Every row gives one point. A path goes straight from each point to the next, and from the last back to the first. The post is the endless flat space through its rows: a point in 2 columns, a line in 3, a plane in 4, and so on, so that a path can go around it. How many times does the path go around the post? Going back the other way cancels.
In the rows, zero is written as 128.

Post (2 x 3):
[[ 84 185 149]
 [139 123  95]]
Path, 20 rows:
[[ 57 157 118]
 [ 93 177  86]
 [ 48 167 116]
 [107  86 132]
 [179  60  98]
 [101 193 152]
 [146 196 135]
 [137 162 153]
 [122 112 174]
 [ 93 127 115]
 [113  93 129]
 [167  95 100]
 [162 160 147]
 [133  99 138]
 [ 92  69 110]
 [145  73 140]
 [168 120 131]
 [183 130 111]
 [103 161 172]
 [ 98  77 120]]
Times around: 0

Post:
[[152 135  58 141]
 [143 121 112 108]
 [ 90 125 201 123]]
Path (18 x 4):
[[161 124 143 108]
 [140  98 132 134]
 [ 85 112 149 114]
 [107 155  63 143]
 [170 174  39 145]
 [185 134 140 142]
 [141 154 197 102]
 [145 128 125  57]
 [ 87 120 144 103]
 [153  57  98  74]
 [161 122 121 168]
 [152 175 139 147]
 [ 97 149 188 127]
 [179 173  98 183]
 [113  89 198 162]
 [ 70 110  96 145]
 [ 93 140  97 105]
 [102 161 184 132]]
Times around: 1

Post, 7 rows:
[[161 122 142 142 153 130 155 102]
 [150 163 115 139  52 200  81 166]
 [ 70 142 125 160 158 153  76 126]
 [ 82 161 143 161 167 151  86 173]
 [134 136  95 129 141 123 160 138]
 [150 132 121 132  81 116 117 145]
 [136  92 137 106 140 114 187 117]]
Path (26 x 8):
[[ 52 100  91 161 170 182 184 111]
 [177 132 110 149 115 192 154 182]
 [158 129 103 115 128 111 153 165]
 [153 142 115 131 159 175 145 104]
 [135 183 101 136 166 130 129  92]
 [112 139 135 163  71 129  88  76]
 [100 140 103 190  96 137 102 110]
 [ 80 124 152 127 132 147 116 211]
 [113  94  94  93 113 210 134 101]
 [146 148 130 126 176 139 126  95]
 [ 62 123 163 112 249 138 151 142]
 [130 155 134 124 149 149 153 125]
 [ 73 120 125 128 108 120 124 142]
 [169 141 121 151  65 140 137 157]
 [164 100  86 153  97 166 153 128]
 [123 120 176 151 225  75 114 199]
 [136 193 130 106 126 156  83 218]
 [159 145 146 139 139 170 148  68]
 [117 157  84 160 120 114 134 103]
 [154 106 149 193 137  92 136 110]
 [139 107 187 135 100 153 105 182]
 [134  93 120 160 163 105 194 147]
 [156 112 130 162 110 123  72  72]
 [114 121 148 129 164 137 123 128]
 [ 63 169 127  90 142 177 102 157]
 [103 147 143 152 150 128 130  96]]
Times around: 4

Post, 8 rows:
[[116 118 127 131  91 162 126 140 129]
 [139 201  98  96 111 189  58 199 167]
 [108 101 126  93 142  96 135 145 121]
 [153 152 120 100 159 207 119 153 134]
 [108  98 117 105 166 141  76  95 106]
 [119  93 190 110 149  97 117  96  87]
 [ 80 123 163 169 185  41 132  74 153]
 [100  69 159 183 202  51 112 109 129]]
Path:
[[110 100 131 114 179 109 142 120 165]
 [173 108 121 101 193 117 108 133 138]
 [ 99 119  80 162 100 114  95 110 120]
 [ 89 113 106 109 138 108 106 164  84]
 [123 177 113 152 194  97 140 109 111]
 [128 153 132 110 144 106 141 129 151]
 [109  90 122 111 190 137 144  81 136]
 [104 138 120 146 120 208  65 176 179]
 [ 75 118 158  46 136  95 107  87  38]
 [ 99 170 125  79 142  97 174 106 134]
 [162  98  64 117 155 189 128 119 102]
 [106 143 149 113 169  93 183 152  95]
 [100 188 230 152 102 137  68  84 115]]
Times around: 0

Post (11 x 12):
[[118 113 159 138  16 163  77 126 134 156 146 129]
 [162 143 112  30 158 116 109  66 179 103 162 121]
 [102 114 100 110  46 188  76 171 143 148 129 137]
 [126 116 167 162 111 127 197  87 130 152  99 154]
 [122 132 100  73 170 132  86  57 145  96 121  91]
 [117 120 154 129 129 125 166  97  74 173 118 170]
 [163 112 167 148 101  96 187 128  75 182  85 133]
 [156  80 194 148 113 145 122 146 127 153 108 159]
 [ 77 146 110  63 165  99  99 105 157  80 169  92]
 [163 124 156 149 133 134 183 111  90 139 142 133]
 [130  52 151 158 106 116 185  93 102 195 130 130]]
Path:
[[181 140 135 124 167 104 134  79 162 112 102 168]
 [ 87 107  96 150 100 125 149  17 114 120 106 110]
 [132  93 176  82 117 112  62 152  95 127 138 116]
 [146 159 143  37 136 114 137 135 123 100  97 139]
 [152 118 223  83  99 177  96 116 107 172 133 165]
 [129  62 135 122 126 111 121 159 146 185 108 114]
 [130 126  98 131 116 107 113 120 106 157  98 113]
 [197 133 123 109 105 161 156 110 122 110 160 147]
 [133 118 154  92 138 110 135 106 125 108 132 116]
 [149 138 152  86 154 122 145 154  93 115 153 122]
 [170 166 111  66 105 180 137 145 160 169 111 153]
 [ 99 186 172 208  96 152 134 150  76 148 186 124]
 [194  97 177 133 148 101 125 137 124 141 124 133]
 [233 117 125  73  57 153  72  88 143 177 172 130]
 [191 110 176 130 105 105  92  61 106 144 121 154]
 [183 133 154 130 103 186 139  10 145 122  61 166]
 [148  77 195  41  75 105 119 152 134 149 183 135]
 [ 68 151 129  85 163 111 143 165  86 164 153 148]
 [ 84  95 171 160 125 147 113 123 121 139 123 121]
 [123  61 168  87 104 103 105 142 115 157 130  95]
 [ 78 173 162 163  95 194 121 124 115 152  75 144]
 [131 136 183 156  48 169  77 175 206 139 118 169]
 [119 130 129 167 153 103 208 107 140 126  90 173]
 [ 91 143  96  81  85 152 131 190 107 102 129 177]
 [170 103 105  72  77 124 208  97  69 204 125 136]
 [158 123 179 137  99 146 177 173  72 180 126 151]
 [ 82 155 133 129 219 116 121  99 125  96 143 124]]
Times around: 4

Post, 13 rows:
[[105 113 163 119 166 144 103 112 123 119 132 105 107 113]
 [135 143 148 162  89 126 140 139 148  87 160 109 104 123]
 [130 172 117  86 130 130 150 126 128 165 109 123 156 120]
 [127 141 121 145 154 114 134 128 125 154 134 105 111  98]
 [154 142 137 150 131 140 130 129 136  86 133 137  98 117]
 [131 127 142 106 146 117 130  91  86 145 146 105 107 101]
 [123 148 146 131 119 134  94 123  97 166 114 117 137  97]
 [139 128 137 102  93  99 160 174 119 167 111 139 192 128]
 [146 116 133 144  85 121  92 166 149  83 146  97 143 108]
 [136 135 168 131 160 132 111 104  95 143 138  77 149 122]
 [123 150 103 149 138  96 131 155 121  78 164 164 130 179]
 [142 135 111 128 110 103 132 138 173 148 111 161 165 163]
 [134 162 100 140 118  88 155 139 117  86  90 139 119 176]]
Path (26 x 14):
[[143  89 137 144 125  98 171 111 101  99 169 170 101 160]
 [ 93 146 151 171  47 112 123 147 194 100 141 173 154 163]
 [118 163 132 174  91 104  93 189 156 143  88 126 161 112]
 [157 142 106 145 116  95  83 118 121 152 124 168 105 151]
 [137 133 166 105 141 170  96 106 116 205 104  81 190 119]
 [123 147 182 143 146 182 115  87 151 128 106 127 165 200]
 [149  99 142 131 150  93 167 207  98 104 153  67 172 128]
 [170 166 137 118 103 101 130  92 105 174 178 155 137 142]
 [108 201 122 180 139 104  91 119  81 152 149 102 114  70]
 [147 173 123 129 108 109 148 137 125 124  70 135 131 135]
 [143  94 177 150 162 126 168 163 106 115 137 106 110 149]
 [110 161 207 128  78 170 167 122 142  81  75 124 116 186]
 [133 163 109 137 102  92 132 137 116 114 149 158 102 145]
 [161 186 121 116  88 115 166 147 111  95 185 144 133 114]
 [163 144 133 146 139 136 195 128 149 121  88 132 126 103]
 [ 89  84 158  98 147 157 139 124  91 139 146 126  92 102]
 [112 152 144 134 115 139 139 147 103 142 176 143 105  99]
 [156 156 128 160 119 137 122  87 172 175  70 134  75 138]
 [108  98 147 133 108  89 175 198 102  97 165 120 144 165]
 [151 136 171 137 161 141 157  99 119 154 139 141  66 133]
 [137 131 172 137  78 125 160 138 113 100 179 112 136 143]
 [144 122 162 131 114 129 195 119  97 127  71 124 129 131]
 [125 160 139 141  68  74 155 118 121 109 116  81 155 174]
 [107 102 160 142 177 124  98 109  89 151 179  60 149  87]
 [126 159 164 109  96 110 172 168   7 130 217  81 177 128]
 [147 144 119 114 109 133 147 156 170 140 137 148 144 159]]
Times around: 0
